Every row gives one point. A path goes straight from each point to the next, and from the last back to the first. The post is the endless flat space through its rows: a point in 2 columns, a line in 3, a plane in 4, and so on, so that a path can go around it. Count how often the path circles the post. Going back the other way cancels.
In the rows, zero is written as 128.

Post (2 x 3):
[[111  84 136]
 [126 146 126]]
Path (19 x 3):
[[ 79  91 143]
 [ 83 118  91]
 [161 124  93]
 [154  70 134]
 [119  94 165]
 [109 154 133]
 [ 99 101 128]
 [ 89 120  91]
 [104 149 127]
 [ 84 127 101]
 [138 127 105]
 [158 147 124]
 [120 119 145]
 [ 58  71 159]
 [ 57 121 162]
 [106  95 165]
 [164 147 145]
 [100 129 163]
 [ 88 127 165]]
Times around: 2

Post (5 x 6):
[[153 125 110 100  90 129]
 [126  76 168 169 141 158]
 [141 137 112  79  94  84]
 [155 142 138 134 136 110]
 [111 120 147 161 148 148]]
Path (28 x 6):
[[129 106 139 167 122 239]
 [140 103 148 141 103 138]
 [148 123 126 154 105 135]
 [168  50 146 128 123  93]
 [185 175 111 128 158 135]
 [129  96 156 130 129 128]
 [108 190 101 123  95 146]
 [185 147 147 127 126  66]
 [ 96 158 132 136 115 127]
 [136  82 186 178 153 216]
 [129  91 137 115 130 143]
 [168 100 123  91 119  94]
 [203  99 147 130 124 164]
 [ 58 148 141 106 109 120]
 [164 104 145 123  94 123]
 [118  94 119 131 103 111]
 [163  84 133 153 134 161]
 [158 104 120  97 102 165]
 [ 82 112 157 158 147 180]
 [ 85 187  91  98  70 118]
 [ 75 131  99 133 118 110]
 [175  45 149 166 141 163]
 [102 141 109 106 141 130]
 [126 102 145 103 102 120]
 [148 139 137 134 103 115]
 [158 131 142 137 109  65]
 [165 106 150 143 141 109]
 [129  99 150 123 150 129]]
Times around: 4

Post (8 x 9):
[[105 155 152 149  95  98 116 100 129]
 [181  72 118 134 137  98 136 123 108]
 [134 115 130 100 158 133 153 127  98]
 [110 171 123  85 114 141 115  98 133]
 [126 142 101 120 129 164 139 156 122]
 [136 107 141 112 147 153 139  86 123]
 [113 112 125 159 128  69 121  98 170]
 [129 113 136 128 150 127  97 118  97]]
Path (27 x 9):
[[132 163 101 135 120 106 114 153 167]
 [ 78 154 105  91 208 149 138 135 139]
 [173 135 138 110 106 167 120 120 108]
 [200  67 120  80 126 101  97  96 149]
 [110  62 143 123 147 111 151  85 137]
 [101 130 113 133 137 144 107  72 149]
 [ 99 196 109 169 121 162 193 121 177]
 [209  91 133 110 136 123 122 106  92]
 [128  94 163 115 180 147 139  48 113]
 [118  90 115 126 151 131 124 101  92]
 [137  79 120 129 121 109  83 162 113]
 [153  92 141 113 165 130  93  91 135]
 [ 91 181 117 140 131 147  65 111 162]
 [109 139 100 125 142 173 120  95 126]
 [ 87 150  89 104 158 113 128 108 136]
 [165 140 143  98 110  98 122  49 114]
 [139 137 164 133 121 169 183 145 117]
 [177 119 138 104  86  23 109 138  75]
 [ 94 168 124 129 120 143 184 136 193]
 [119 167 127 118 152 135 124  90 119]
 [178 104 126 129 107 139 137 101  78]
 [173 117  92 117 188 177 123 118 120]
 [103 162 157 158 111 181 174 124 144]
 [142 123 159 211 143 149 139 124 108]
 [ 96 142 140 153 108 129 102  88  83]
 [153  78  87  72 100  73 183 101 177]
 [ 99 135 126  73 140 146 110 116 155]]
Times around: 1

Post (11 x 12):
[[115 104 108 100 107 159 112 121 194  79 127 121]
 [139 112  99 132 131 107 167 132  91 140 135 108]
 [118  94 149 117 144 177  91 128 100 140 137 130]
 [154 143 156 147 135 160 127 131 114 129 133 134]
 [164 148 139 157 119 129  97 146 149  91 156 123]
 [153 120 153 172 105 148 115 158 103 108 127 143]
 [142 140 163  91 124 147  57 114 153  97 130 159]
 [112 169 133 104  96  62 137 120 154 131 162 123]
 [120 143 189  87  90 100 107 137 127 111 143 108]
 [117 108 134 129 161 129 151  81 148 154 135 160]
 [136 133  97 148 162 121 155 141 134  98 157 148]]
Path (28 x 12):
[[142 123 115  94 159 109  47  81 137 101 143 180]
 [ 74 107 147 117  96 156  70 136  94 175 200 130]
 [169  95 136 142 145 143 107 156  76 147 176 112]
 [121 158 207 119 110  96  71  88 126 130 167 190]
 [132 122 144 152 151 113 112 103  95 145 128 154]
 [115  86 116 111 190 173 115 111  99 183 121  99]
 [137 126  84 106 123 135  60 184 123  79 141 127]
 [ 57 129 153  87  80 115 119 140 145 114 128  98]
 [ 96 158 164  94  83 102 102  84 150 147 174  93]
 [165 199 191 170 116 151 148 147  90  89 150 133]
 [ 92  58 128 147 163  82 103 118  94 131 155  93]
 [162 132 105 174 145 115 100 117 158 146 154 125]
 [150 140 169 100  78  89 119 119 198  86 136 118]
 [135  98 125  49 104 158  78  95 139 125 160  74]
 [165 114 217 155 148 142 112 122 103 117 134 189]
 [183  90  76 150 138 127 125 111 182  89 107 147]
 [109 164 152 156 121 157  76 141 160 127 132 174]
 [ 98 147 170 144  96 117 111 108 166 116 156 130]
 [146 110  67 112 160 181 102  84 140 146 143 129]
 [143 144 141  43  84 124 118 137  87 163 133 107]
 [148  99  98 107  91  97  97 103 182 102 153 147]
 [233 158  70 165 128 130 110 101 151  87 138 133]
 [155 135 157 132  76 127 159  93 155 109 127 163]
 [153 130 100 113  88 100 103 148 141 121 150 103]
 [110 116 160 101  84 127 134 169 152 117 114 135]
 [156 152 113 182 159 100 141 122 106 172 177 157]
 [156  92  82 124 158 139 136 145  87 121 109 125]
 [156 161 120 144 142 131 119 135 100 101 106 149]]
Times around: 1
